Rows are points. Each copy is the shape, with its points in the same order, stretched, turned, moved and blurred by noise. Is it also mirrored, or only turned?

Shape (7 x 2):
[[ 14  12]
 [ 10  31]
 [ -4 -35]
 [ 21 -39]
 [  7  20]
 [  1 -24]
 [  9 -49]]
Copy 1 (7 x 2):
[[ 30   7]
 [ 27 -20]
 [ -7  39]
 [ 22  59]
 [ 24 -11]
 [  5  30]
 [  5  60]]
Copy 1 is: mirrored
Copy 2 (7 x 2):
[[ 19   6]
 [ 27  -9]
 [-28  18]
 [-16  35]
 [ 19  -1]
 [-15  15]
 [-27  32]]
Copy 2 is: mirrored
Copy 3 (7 x 2):
[[-31 -21]
 [-15 -41]
 [ -9  32]
 [-49  31]
 [-10 -26]
 [-17  21]
 [-37  35]]
Copy 3 is: only turned

Shape (5 x 2):
[[ 38  17]
 [ -4   4]
 [ 14 -10]
 [-26   2]
 [ 37 -18]]
Copy 1 (5 x 2):
[[ 60  -6]
 [ -5  20]
 [ 15 -14]
 [-34  35]
 [ 42 -43]]
Copy 1 is: only turned
Copy 2 (5 x 2):
[[-36  38]
 [  4   6]
 [-16   1]
 [ 17  -3]
 [-37  -1]]
Copy 2 is: mirrored

Shape (8 x 3):
[[  4  21 -10]
 [ 34  12  36]
 [-19  17  -1]
 [  3   8 -22]
 [ -9 -12   4]
 [ -9  -6  -3]
 [-10  -3  -9]
 [ 17 -11   4]]
Copy 1 (8 x 3):
[[  3 -20 -10]
 [-20 -60  16]
 [-13   7 -13]
 [ 10   4  -4]
 [-14  26  14]
 [ -5  23   2]
 [ -4  19   3]
 [ -7  -1  20]]
Copy 1 is: mirrored
Copy 2 (8 x 3):
[[-24  -4 -22]
 [ 11   9 -49]
 [-19 -26 -13]
 [-21   2  -2]
 [ 10 -10   8]
 [  1  -7   8]
 [ -3  -8   6]
 [  7  15  -2]]
Copy 2 is: mirrored
Copy 3 (8 x 3):
[[ 15 -23   4]
 [-28 -12 -40]
 [ 20   4  -1]
 [ 14 -28  18]
 [ -2  10   2]
 [  2   3   7]
 [  8  -4  13]
 [-18 -17  -2]]
Copy 3 is: mirrored
Copy 4 (8 x 3):
[[ -1  -5  30]
 [ 46 -30 -23]
 [-19 -13  30]
 [ -8   4  18]
 [ -8  -8 -12]
 [-11  -5  -2]
 [-14  -2   7]
 [ 17  -6 -25]]
Copy 4 is: only turned

Shape (9 x 4):
[[-34  31 -30 -18]
 [  2   7   0  19]
 [ 38  39 -15  -2]
 [-11 -60  20 -10]
 [ 47   5 -13   4]
 [-24 -40 -25   1]
 [  7  20  -8 -35]
 [ -2  37 -24  29]
 [ -4  31  -2  29]]
Copy 1 (9 x 4):
[[-26  -1  13  52]
 [ 10   8 -24   5]
 [ 14 -10 -44  49]
 [ 25 -14  38 -57]
 [ 45 -15 -24  26]
 [ 28  -5  46   2]
 [ -1 -26   3  24]
 [ -2  29 -32  54]
 [-11  23 -45  31]]
Copy 1 is: only turned
Copy 2 (9 x 4):
[[-30  41  11  -7]
 [ 14  -5 -13  16]
 [ 33  17   3 -11]
 [-16 -26  27  37]
 [ 50   2   5  20]
 [ -7   2   8  59]
 [-12  32  28 -19]
 [ 23   9 -32   8]
 [ 17   0 -25   2]]
Copy 2 is: mirrored

Shape (8 x 4):
[[-18 -24   8  -7]
 [-19 -25 -21  -5]
 [ -8  35  -4   3]
 [-36   5   5  12]
 [  4  29  -5   3]
 [  9  24  32 -51]
 [ 20  -7  16   4]
 [ 18   6 -34 -48]]
Copy 1 (8 x 4):
[[-22  30  31  13]
 [-11  36  -1   8]
 [  9 -39 -16 -25]
 [  9   4  13 -25]
 [  5 -38 -19  -9]
 [-60 -36  19   2]
 [-11  -6  24  31]
 [-51 -10 -42  15]]
Copy 1 is: only turned
Copy 2 (8 x 4):
[[  4  -5 -10  36]
 [  1  -4  17  29]
 [-32  -8   9 -24]
 [-16 -27  -6  10]
 [-23   2   8 -15]
 [-55  45 -14  -7]
 [ 22   9 -17  10]
 [-46  42  44  -4]]
Copy 2 is: only turned

Shape (11 x 6):
[[ 29 -10  27  16 -12   9]
 [-13 -19 -15  31  30   2]
 [ -6  -7  -7 -15 -25  12]
 [ 24   9  -6  12  -3 -11]
 [  6  13 -13 -10 -24 -17]
 [ 21  26  29 -15  17 -24]
 [ 24  -5  22 -13 -19 -21]
 [ 28  11  22 -10  23   3]
 [  9  11 -16  35 -20   5]
 [-19 -13  -3 -10  10 -25]
 [-21  30  22  25  21   6]]
Copy 1 (11 x 6):
[[ 25   8  40   4  16 -23]
 [-23  29 -11  15  49   8]
 [ 18 -18  -4  23 -15  -6]
 [ 25  27 -10   5  11  -7]
 [ 35   2 -26   6 -19   5]
 [ -8   9   3 -28 -21 -12]
 [ 26  -2  18  -2 -23  -2]
 [-21  15  17  -7  -7 -25]
 [ 46  23 -17  11  32 -10]
 [-14  -4 -16   2  -9  25]
 [ -9   0  -6 -25  26 -15]]
Copy 1 is: only turned
Copy 2 (11 x 6):
[[ -9  12 -34 -22   6  40]
 [ -2   3  23 -51 -30  -4]
 [ 40  17   0   0 -18   9]
 [ -3  19 -31   1   6  -6]
 [ 23  16 -29  20  -6 -16]
 [ -1 -20 -28  11  60   5]
 [ -2   1 -33  21  11  28]
 [ -2   1 -13  -5  52  21]
 [  5  27 -39 -22 -26 -18]
 [ 15 -19  24  -3 -10  -2]
 [ 12 -34 -16 -57  22 -23]]
Copy 2 is: mirrored
Copy 3 (11 x 6):
[[-28   2  -1   5   7 -12]
 [-14  17 -24 -40 -13  14]
 [  7  32  22  18   4 -12]
 [ 14  -8 -16   9   4   5]
 [ 33  -5   9  17   7  -2]
 [ 15 -34 -24  14 -23  -8]
 [  6 -12   9  13   8 -25]
 [ -2  -4 -33  21 -22 -10]
 [  3   4   5   3  13  21]
 [ 17  -2   1 -22 -12  -9]
 [-15 -11  -7 -18 -32  22]]
Copy 3 is: only turned

Shape (13 x 8):
[[ -5  -9   2 -12   9  -3   7   3]
 [  4   5  -3  -6   1 -10  -9  -2]
 [ -7  -6  -4  -3   5   7   9   6]
 [ -8   3  -7  -6  -2   6   9   1]
 [ -8  -7   2   7  -7   6  10   6]
 [  8   4  -9  -8  -8  -7  11   0]
 [ -2 -10  -2   0  -6   2  -8  -7]
 [  3   0  23  13   1  17 -16   2]
 [ 15   0  22  31   3  14 -14 -16]
 [ -5  -7 -11   8   4   5   6  14]
 [ -1 -13  -4   3  -1   1  13   7]
 [ -5  -6 -10   5   5  11  11  -2]
 [ -5   8   0   0  -2 -17   0  -9]]
Copy 1 (13 x 8):
[[  5  -8  13   7   7   2  10   7]
 [  3 -20   5  -3  -2  -1  -6   3]
 [  2  -3  12   9   8   6   5  -3]
 [ -3  -4  14  12   1   7   0  -2]
 [  0   5   5   9   7  15   3   3]
 [ -1 -18   6  12  -3  11   2  -4]
 [  8  -1   0   6  -4   0   1  11]
 [ -9  12 -17  -8  13  -6  -4  14]
 [ -9  20 -36 -18   4  -4   4  15]
 [  9  -6  14   7  11  10  -3  -9]
 [  7  -2   5  11   9  11   8   0]
 [  2   5   8   9   3   6   8  -7]
 [ -1 -14   5  -5  -7  11   0   7]]
Copy 1 is: mirrored
Copy 2 (13 x 8):
[[ -2   4   1   1 -13   1 -13  -5]
 [ -6   1  -3   1   4  -4   3   7]
 [  4   0  -2   2  -5   6  -6 -10]
 [  4  10  -9   1   5   6  -4  -8]
 [  6  -6  -5  -6   2   2  -6 -14]
 [  4   9 -10   6  11  -9  -3  -4]
 [-16  -5   1  -1  -1  -5   2  -9]
 [  2 -23  19  -9  16   2   4  -5]
 [ -2 -37  17   3  32  -4   2  -2]
 [  5 -11  -4   5  -7   3   2 -12]
 [  5  -7  -3   4  -6  -4  -8 -14]
 [  3  -4  -4  11   2   6  -4 -14]
 [ -5   2 -16  -5   8  -3  -4  13]]
Copy 2 is: only turned
Copy 3 (13 x 8):
[[  7  19   6  -4  -1  -3  -4   3]
 [  1 -10   4  -5  -2  -2   2  13]
 [ -4  19  -7  -1   1  -6  -1  -2]
 [ -6   7  -2   0   5 -10  -5  -5]
 [ -7  14 -11   2  -3   4   5 -11]
 [ -4  -3   7 -13   3 -11 -10  -1]
 [  9   1 -15  -4  -1   5   6   6]
 [  3   0 -17  15 -17   2  41   1]
 [ -2  -8 -21   3  -1   6  60   1]
 [-16  16 -18  -2  -3   1  -4   0]
 [ -4  20  -8 -10  -1   0  -4  -6]
 [ -8  16 -14  -7  12  -9   2  -3]
 [ -5  -9  12  -4   8   9   5   4]]
Copy 3 is: only turned
Copy 4 (13 x 8):
[[ -5 -10 -12  12 -17  14  -7  -5]
 [ -3  -3   1 -15  -9   3   9  -1]
 [  2  -8  -9  10  -6   8 -17 -12]
 [  9  -2   0   4  -5   4 -14  -6]
 [ -8   2  -8   4   4   4 -26  -6]
 [ 10   1  -3  -5   1   5  -6  14]
 [-10   1 -13 -11  -9 -12  -9  -9]
 [-28  10 -12   0  10 -12   2 -30]
 [-33  -1  -4  -6  23 -37   5 -17]
 [  2  -9  -8  -2   4   7 -22 -14]
 [ -4  -6 -14   5   3   5 -23  -1]
 [  8 -12  -4   7   0  -8 -20 -12]
 [ -6  -9  11 -13  -9   7   2  14]]
Copy 4 is: mirrored

Shape (11 x 8):
[[  2   7  -5   4  -5 -23 -15   2]
 [ 24   1  13 -24   4  22   9   6]
 [ -8 -13  -1 -35  -5   0   7  10]
 [  0 -13 -21   6  -5   7 -23 -30]
 [ 12  -8  43  16   8  10  -4  -3]
 [ -9  -8  -8 -11   3  -2 -60   9]
 [ -7 -23 -21  16 -20 -32   9  12]
 [-10  -2 -21  15   3 -18   6  12]
 [ 15 -10 -11 -15  -7 -16   8  11]
 [-11   9 -14   6 -18   1   8 -15]
 [  3   5  19  19 -10  17 -15   6]]
Copy 1 (11 x 8):
[[ -7   4   8  18   2 -16 -11  -5]
 [ 14  10 -30  -1  -5  10  19 -14]
 [ 15  12 -17 -10  18   1  27  10]
 [-41  30 -18   3  -3  -5   1   4]
 [  2   7 -24 -13 -32 -26   5  -7]
 [-21   6 -44  39   3   0 -18  16]
 [-13 -11  24  -3  21 -35  15  -4]
 [ -7 -11  20   0   4  -6  -8  -7]
 [  2   0   3   0  19 -14  20 -16]
 [ -8  10  12   7 -17   6  12   4]
 [-17  -9 -17  17 -33   6  -2  -5]]
Copy 1 is: only turned
Copy 2 (11 x 8):
[[  5 -21   3  14  -8   3 -10  -7]
 [ 30  -4  17 -21  13  -6   9  29]
 [ 18   1  28   7  23 -24   9   1]
 [ 13   2   0   3 -21   3  31 -24]
 [  4  -9  16 -39  -5  13   0 -16]
 [ 11 -10  32  29 -60 -10  -5  -6]
 [ -2   7   6  22  39  13  -2 -31]
 [ -7   2   1  12  10   4  -3  -7]
 [ 18 -13  16  14  32   2   5  11]
 [ 10   9 -19  -7  10  -3   3 -24]
 [ 20   8   1 -21 -18  15 -16 -14]]
Copy 2 is: only turned

Shape (14 x 9):
[[  7 -19 -10   5  -4  -4  -5  29  20]
 [ 22 -15  13  11 -13  15  -8  20   5]
 [-24 -14  -2   7   9  16  15   5  -3]
 [ 31  -6  -1  -1   7  -5 -32 -29  19]
 [  3 -17 -11 -16  -2   7  11   5   4]
 [-37  -2  13   9 -15  34   6 -10  20]
 [-16 -13   3 -27  -8 -11 -33 -24 -24]
 [-16   9 -35  -2 -19  15   9  -5   8]
 [ -4  11  -3   4   9  -3   4  -8  14]
 [-11  -2   2  -1  10  -9   6   9   7]
 [ -1 -23  16  -6   0 -27   1   1  20]
 [-13   0   8  21   2 -31   9   5  -4]
 [ -2 -27   6   0   0  15  20  12  -2]
 [ 11   9  22   7   1  -3  -9   0  13]]
Copy 1 (14 x 9):
[[ -1  23 -16  12  -1  13  22  16  12]
 [-11  11 -27  -2 -20   0   7  -3  -1]
 [ 18   4  -5  14  -2  -1  -9  21  -7]
 [-10  27  17   6   9  -1 -23 -45   4]
 [  9  -6 -14  28   0   7   4  -2   5]
 [ 12  -3  31  18 -19   4 -14  20 -22]
 [ 29  -6  15  16  -4 -21  14 -51  -5]
 [ -3 -18  24  59  12 -10 -12  21   1]
 [  0   2  14   7  14   4 -16  13   2]
 [ 12   6  -3  -1   6   9   5  16   5]
 [ 16  18  -8  -8   7  22  27  -6  -9]
 [  9   6  -6  -9  23  -5  14  22 -16]
 [ 12   1 -30  11 -10   6   5   7  -8]
 [ -7   7   1 -20  -4   5  -6  -2  -2]]
Copy 1 is: only turned
Copy 2 (14 x 9):
[[-11   7  -3 -33 -11 -16 -14  28   9]
 [-18 -20   2 -15 -18 -26  -4  22  15]
 [ 21   7  22  -9 -10 -22 -32   4 -23]
 [  9 -35  -8  -6  19  34   5  12  22]
 [ 15  -4  11 -33 -13 -14  -8   3   4]
 [ 11  -4  42   6  -3 -10 -10  26 -51]
 [  8 -32 -25   6  -1  28   4 -30 -19]
 [ 36   9  16  -5 -14   2  19  20  -2]
 [ 11  16  24   0  17   7  -4   1 -10]
 [ -1  17  16 -12   8  -5 -17  -4 -14]
 [-15   2   4 -38  24  -9 -18   2 -25]
 [  2  25  -1  -3  25 -24  -7  -4 -23]
 [  8  -7  21 -30 -13 -41 -20   4 -10]
 [-16  -6  21   5  16   0  -4   0  -1]]
Copy 2 is: only turned
Copy 3 (14 x 9):
[[-10  26  -7  15  16 -14  18  25  10]
 [ 21  28  19  16  11 -19  22  24   8]
 [ 14  -2  16 -16  21  16  -2  12  12]
 [ -1 -24 -27  23 -42  -3  26  13  -9]
 [ -5   6   3  -9  -1  -4  -6  20   4]
 [  7 -21  60   2   1  38  -1  15   8]
 [-34 -37  15 -13 -21 -21  -5 -20 -26]
 [-25   0   6 -35  -1  22  -3   9 -18]
 [ -1  -5  -9   6 -13  22   4   0   3]
 [ -2   4  -3   9   3   7   0   2  10]
 [-10  -9  -1  27 -19  -4   8   5  33]
 [ -1   5 -11  -3   3   6  13 -22  26]
 [ 22  13  19  -9  16  -2   0  24  25]
 [ 14   5   9  32 -16   4  14   1   7]]
Copy 3 is: only turned
